Every row gives one point. The points of each table are mixes of a few directions, plus a little noise. Count the directions of each table, and those that both share. Where both have some left over, give the other angles between the two spaces (their principal angles), to ten degrees, smallest first.

First (7 x 3)
[[-36, -4, 96],
[-5, 7, 6],
[-10, 50, -20],
[20, -33, -20],
[37, -8, -90],
[21, -8, -45],
[-26, -6, 70]]
Second (7 x 3)
[[21, 17, 17],
[21, 17, 18],
[36, 29, 30],
[-26, -20, -21],
[40, 33, 34],
[-99, -79, -81],
[5, 4, 5]]
Directions: first 2, second 1, shared 0; angles 70

First (8 x 9)
[[81, -10, 13, 61, -26, -40, -24, -43, 96],
[1, -3, -28, 8, 22, -23, 9, 47, -40],
[-106, 19, 9, -73, -2, 35, -36, -31, -17],
[-107, 39, 19, -63, 34, 35, 15, -48, -60],
[69, -36, -14, 24, -20, 13, 26, 75, -8],
[30, -6, -2, 15, 12, 11, 48, 31, -37],
[28, -1, 24, 20, -31, -8, -34, -59, 83],
[0, -1, -22, 8, 14, -24, -5, 27, -18]]
Second (9 x 9)
[[32, 10, -54, 53, 84, -72, 70, 77, -110],
[-3, -2, 13, -9, -18, 16, -12, -17, 23],
[32, -1, 6, 21, 7, 1, 31, 1, -7],
[16, -3, 15, 4, -12, 15, 8, -15, 18],
[27, -7, 34, 2, -32, 36, 7, -36, 44],
[-109, 4, -15, -75, -31, 3, -111, -12, 34],
[26, 7, -38, 40, 61, -51, 53, 55, -79],
[24, -8, 40, -4, -41, 45, -1, -45, 57],
[-43, 1, -2, -32, -18, 6, -47, -10, 21]]
Directions: first 4, second 2, shared 2

First (11 x 14)
[[-25, -29, -33, 93, -43, 80, 0, 28, 79, -75, -13, 31, -28, -9],
[-57, 88, 93, 9, -36, 47, 24, -6, -53, -18, 7, 5, 54, -49],
[40, -34, 35, 7, 39, -7, -20, -30, 21, 0, -3, -21, 5, 48],
[15, -26, -21, -13, 12, -13, -33, 21, -2, 9, -18, -10, -21, -23],
[-58, 68, -6, -46, -48, -27, 1, 60, -65, 16, 51, -5, 0, -117],
[13, -22, -29, -43, 3, -16, 21, -39, -10, 55, 5, -10, 11, 33],
[43, -45, -24, -33, 33, -29, 8, -50, 10, 51, -7, -14, 5, 73],
[-35, 72, 60, -32, -22, -40, 23, 8, -37, 9, 106, -29, 32, -49],
[16, -15, 15, -13, 12, 16, 7, -41, -7, 24, -33, -3, 20, 39],
[29, -38, -20, -26, 22, -29, -36, 14, -2, 23, -6, -22, -20, -11],
[19, -18, -67, 100, 26, 16, 2, 35, 65, -89, -86, 72, -54, 68]]
Second (11 x 14)
[[3, -73, -37, 12, 18, 24, -12, -38, 92, -23, -11, -10, -32, 1],
[-23, 11, -70, -41, 4, -20, 11, 3, -25, 22, -49, 28, -18, -25],
[-7, 32, -73, -42, 35, -65, -3, -1, -64, 20, -16, 37, -12, 25],
[7, 41, 110, 29, 11, -36, 14, 63, 64, -61, 38, -35, -19, -72],
[-15, 51, 3, 26, -45, 1, 51, 11, -30, 6, 58, 21, 31, 42],
[-8, 54, 58, -13, 5, -37, 12, 60, -2, -18, -16, -9, -14, -79],
[5, 49, 27, 6, -14, -15, 7, 15, -71, 16, 33, 9, 33, 34],
[-18, -76, -114, -15, 9, 27, 5, -51, 78, 0, -47, 17, -42, -5],
[-4, -36, -53, 46, -20, 28, 30, -51, 59, -14, 67, 14, 7, 84],
[24, -27, 48, 0, 13, 23, -44, -9, -17, 9, -17, -27, 13, 0],
[38, -26, 106, -4, -15, 71, -71, -5, -81, 45, -44, -43, 53, -4]]
Directions: first 6, second 5, shared 3; angles 30, 50

First (8 x 24)
[[12, 15, 62, -9, 47, -26, -52, 85, 1, -31, -38, 42, 28, -3, -126, -23, 15, 41, 6, 19, 103, 52, -73, -6],
[2, -11, 15, -41, 0, -8, 29, 40, -14, -18, -1, 24, -19, -37, -15, -17, 1, -23, -41, -24, -31, 27, -5, 8],
[-28, 26, -55, 63, -16, 24, -23, -116, 6, 58, 26, -45, 4, 53, 67, 27, -12, -6, 58, -8, -34, -61, 9, 5],
[-6, -11, -60, 35, -39, 26, 24, -91, 14, 32, 33, -51, -9, 27, 116, 34, -13, -13, 20, 8, -54, -62, 70, -2],
[-20, 2, -61, 38, -33, 25, 18, -103, 4, 45, 33, -45, -12, 29, 102, 27, -14, -23, 26, -12, -69, -59, 48, 6],
[30, -6, 64, -20, 40, -27, -34, 106, 9, -48, -40, 35, 31, -11, -104, -16, 16, 50, -9, 39, 111, 54, -39, -17],
[24, -24, 25, -28, 2, -12, 15, 62, 4, -37, -14, 14, 4, -23, -15, -4, 7, 14, -30, 23, 30, 24, 19, -10],
[-17, 6, 8, -36, 4, -6, 23, 20, -25, -3, 4, 26, -24, -34, -21, -24, -1, -37, -31, -49, -56, 24, -29, 18]]
Second (9 x 24)
[[8, 20, 43, -39, -47, -5, 31, 2, -3, 35, -57, -69, -8, 53, 28, -16, 7, 6, 54, 10, 7, 24, -27, -2],
[-10, -33, -64, 59, 66, 9, -43, -1, 6, -51, 80, 93, 17, -74, -42, 21, -5, -9, -76, -16, -13, -36, 38, -2],
[-1, -1, 1, 0, 2, 4, -1, 0, -1, -1, 1, 4, 1, -2, 1, 2, -1, -1, -2, -1, -3, 1, 3, -2],
[7, 19, 38, -32, -39, -6, 22, 1, -2, 31, -47, -55, -8, 40, 22, -12, 5, 6, 43, 11, 6, 21, -23, -2],
[-9, -24, -50, 40, 48, 3, -31, -3, 5, -36, 64, 73, 11, -57, -29, 12, -5, -7, -61, -10, -10, -27, 28, 2],
[6, 18, 34, -29, -37, -4, 21, 1, -3, 26, -41, -51, -10, 39, 18, -13, 1, 1, 44, 12, 5, 19, -21, 1],
[-18, -53, -107, 93, 108, 8, -71, -2, 11, -85, 134, 156, 26, -121, -63, 34, -10, -11, -132, -29, -18, -59, 63, 6],
[6, 30, 61, -53, -63, -5, 39, 0, -6, 49, -76, -89, -15, 72, 37, -18, 7, 7, 77, 21, 9, 32, -34, -3],
[7, 23, 45, -38, -42, -3, 25, 1, -6, 35, -53, -66, -12, 52, 26, -17, 6, 6, 52, 11, 6, 26, -25, -1]]
Directions: first 3, second 1, shared 0; angles 80

First (9 x 32)
[[-26, -44, -23, 37, -27, -10, 19, 2, 4, -36, -30, -17, 8, 78, -27, -11, 2, 20, 65, -4, 6, -16, -19, 1, -35, -10, -19, 18, -2, -12, -67, 32],
[-43, 34, 5, -25, -43, -2, -1, 21, 45, -13, 20, 6, -6, 22, 2, -10, 1, -18, 11, 6, 26, -9, -39, 4, 21, 29, -30, -21, -18, 9, -3, 23],
[10, 75, -6, -48, 32, 62, -48, 93, 134, 37, 2, -56, -33, -125, -40, 17, 3, -58, -76, -49, 22, -46, 17, 76, 52, -33, -19, -16, -18, 90, 7, -63],
[3, -40, 37, 20, 25, -23, 50, -66, -114, 57, 22, 4, 3, 47, 52, -41, -36, 30, -17, 24, -13, 40, 35, -25, -54, -18, 57, 22, -15, -50, 19, -21],
[-25, -29, -12, 29, -5, -40, 24, -14, -55, -77, -48, 59, -23, 26, 5, 34, 32, 58, 66, 44, -29, -37, -19, -20, -29, 29, -7, 5, 21, -27, -30, 37],
[116, -58, -41, 41, 42, 17, -46, -36, -29, -6, -27, -18, 64, -33, -35, 32, 14, -5, 0, -38, -36, 51, 46, -35, 10, -35, 22, 27, 60, -13, 20, -2],
[55, 6, 5, -6, 38, 8, -21, -20, -27, 30, 14, 6, 11, -59, 16, 12, -4, -8, -47, -6, -17, 29, 32, -9, 17, -8, 23, -2, 18, 0, 54, -28],
[-43, 17, 114, -80, -7, -7, 65, -24, -61, 33, 25, 41, 6, 8, 54, -6, 14, -36, -47, 46, -8, 23, 0, -81, -3, 30, 102, 21, -30, -48, 32, 8],
[-46, 42, -80, 33, -55, -5, -43, 45, 103, -28, 21, -27, -31, 37, -25, -27, -26, 15, 48, -23, 50, -34, -54, 88, 21, 16, -130, -55, -16, 52, -29, 15]]
Second (10 x 32)
[[33, 16, 11, -1, 38, 5, -1, 29, -5, -29, -46, -37, 46, 1, -21, 10, -5, -26, -4, -26, 16, 5, -4, -21, -30, -19, 3, -8, -4, 35, -33, -4],
[-9, 9, -143, -135, 61, 54, 2, -168, -10, 88, -53, -22, 18, -42, -23, -11, 2, 75, 65, -6, 40, -24, -16, 78, 41, 50, 38, 33, -6, -18, -73, -22],
[-41, -27, 63, 76, -86, -36, 1, 52, 13, -9, 93, 64, -74, 21, 42, -7, 5, -6, -31, 40, -44, 6, 14, -13, 19, -1, -25, -8, 8, -39, 85, 18],
[20, 4, 57, 49, -3, -17, -2, 76, 1, -47, -4, -11, 16, 16, -3, 9, -3, -40, -26, -11, -6, 11, 4, -40, -30, -28, -13, -16, 0, 24, 10, 6],
[-71, -34, -25, 2, -81, -10, 3, -64, 11, 63, 100, 81, -99, -3, 46, -21, 10, 55, 8, 57, -35, -12, 8, 47, 65, 41, -5, 17, 8, -77, 70, 9],
[38, 24, -55, -67, 78, 32, -1, -43, -12, 6, -85, -58, 68, -18, -38, 7, -5, 4, 27, -36, 39, -6, -12, 10, -19, 0, 22, 6, -7, 36, -77, -16],
[-41, -29, 80, 92, -95, -43, 1, 71, 14, -18, 101, 68, -78, 26, 46, -6, 5, -14, -39, 42, -49, 9, 16, -21, 16, -6, -29, -11, 9, -39, 95, 21],
[12, 0, 63, 57, -17, -22, -1, 77, 3, -44, 12, 0, 3, 18, 4, 7, -2, -37, -28, -3, -13, 11, 6, -38, -24, -25, -16, -16, 2, 16, 23, 8],
[53, 28, -6, -24, 72, 17, -2, 20, -10, -33, -86, -66, 79, -5, -39, 14, -7, -29, 5, -44, 33, 5, -9, -23, -43, -23, 11, -7, -7, 56, -65, -11],
[7, 8, -46, -48, 33, 20, 1, -49, -5, 22, -33, -19, 21, -14, -15, -1, -1, 18, 22, -10, 19, -6, -7, 21, 5, 12, 14, 10, -3, 5, -36, -9]]
Directions: first 6, second 2, shared 0; angles 50, 80

First (10 x 32)
[[-4, -14, -41, 25, 30, -24, 8, 53, 15, 1, 15, 40, 33, 24, -50, -21, -2, 7, -2, 23, -28, -40, -21, -16, -7, -39, 37, 21, 12, 3, -23, -35],
[-25, 21, 11, -30, -19, -8, 47, -2, -18, -16, -28, -6, 4, -22, -28, -37, 14, 5, -7, 15, 36, -12, -3, 36, 34, 12, -16, 49, 24, -14, -22, -56],
[28, 14, -46, -18, -27, -46, -15, 23, -2, 1, -14, 28, 5, 63, -30, 24, -12, 28, -3, 23, 25, -5, -35, -20, -8, 16, 18, -2, -19, -2, -12, -36],
[6, -20, 1, -15, -4, -34, -19, -37, 5, -1, -5, 5, -35, 39, -47, -31, -4, 78, -17, 6, 57, 5, -5, -26, 45, 0, -24, 19, -4, 7, 20, -21],
[-62, 47, 50, -37, -4, 41, 101, -1, -40, -21, -39, -36, 12, -111, 25, -56, 35, -63, 16, 10, 22, -12, 28, 95, 33, 14, -21, 71, 40, -25, -40, -69],
[6, -15, 49, -36, -57, -13, -25, -98, -2, -15, -20, -38, -56, 23, -28, -13, -3, 81, -38, -29, 79, 42, 10, -11, 60, 44, -76, -2, 8, 0, 45, 36],
[20, 24, -52, -8, 37, -24, -5, 49, -12, 25, -4, 32, -5, 21, 32, 16, -3, -13, 43, 43, 10, -12, -14, -9, -28, -12, 52, 4, -51, 7, -20, -69],
[3, -35, 14, 77, -57, 53, -19, 30, 45, -30, 45, -9, 100, -4, -21, 75, -16, -83, -61, -77, -160, -6, -11, -10, -73, 0, -3, -85, 77, -12, 1, 183],
[3, -22, 58, 37, 101, 85, -50, -49, 2, 48, 44, -47, -68, -85, 164, 20, 4, -53, 66, -31, -35, 50, 79, -12, -35, -29, 4, -62, -67, 31, 58, 84],
[25, 0, -45, 6, 1, -31, -23, 33, 8, 8, 5, 31, 11, 51, -17, 24, -12, 13, 3, 17, -6, -10, -26, -29, -21, -6, 30, -13, -20, 5, -7, -16]]
Second (10 x 32)
[[34, 105, -43, -118, -181, -25, 18, -6, -61, -31, -110, -35, 18, 21, 54, 108, -4, -65, 15, -18, 49, 49, -40, 61, -43, 142, -16, -40, -14, -59, -27, -22],
[-27, -71, -29, 29, 71, 0, -30, -5, 26, 10, 16, 11, -9, -24, -29, -77, 8, 30, 25, -27, -41, -20, 33, -34, 17, -73, 20, 6, 17, -1, 33, 7],
[-33, -88, -29, 40, 95, 3, -34, -7, 33, 11, 25, 14, -11, -29, -36, -94, 9, 37, 28, -30, -51, -29, 39, -41, 21, -92, 24, 10, 21, 4, 37, 9],
[6, 2, 66, 56, 51, 19, 21, 10, 18, 11, 66, 15, -3, 11, -10, 7, -4, 14, -39, 46, 14, -15, -7, -7, 14, -25, -11, 23, -10, 46, -14, 11],
[16, 49, -1, -35, -64, -5, 15, 1, -18, -10, -30, -10, 6, 13, 22, 50, -5, -25, -6, 5, 26, 18, -22, 26, -15, 57, -11, -10, -10, -13, -17, -6],
[-15, -45, -19, 18, 45, -1, -19, -2, 15, 6, 9, 5, -7, -16, -17, -48, 4, 18, 17, -17, -27, -13, 20, -20, 12, -45, 13, 5, 11, -1, 18, 2],
[-11, -36, 19, 43, 65, 9, -6, 2, 22, 10, 41, 14, -6, -8, -20, -38, 3, 23, -10, 8, -14, -19, 13, -23, 15, -52, 3, 15, 3, 23, 9, 8],
[31, 55, 150, 94, 51, 36, 62, 24, 16, 17, 117, 26, 1, 41, 7, 69, -12, 6, -98, 106, 56, -14, -41, 8, 14, 4, -37, 41, -33, 94, -49, 18],
[2, 30, -99, -112, -123, -33, -21, -15, -44, -27, -121, -33, 9, -9, 27, 23, 4, -42, 58, -65, -3, 35, 0, 30, -31, 78, 10, -44, 10, -80, 9, -22],
[-1, -2, -16, -13, -12, -5, -6, -3, -2, -3, -15, -3, 2, -2, 3, -2, 0, -4, 8, -11, -4, 2, 2, 2, -3, 4, 4, -7, 4, -12, 4, -3]]
Directions: first 5, second 2, shared 1; angles 90
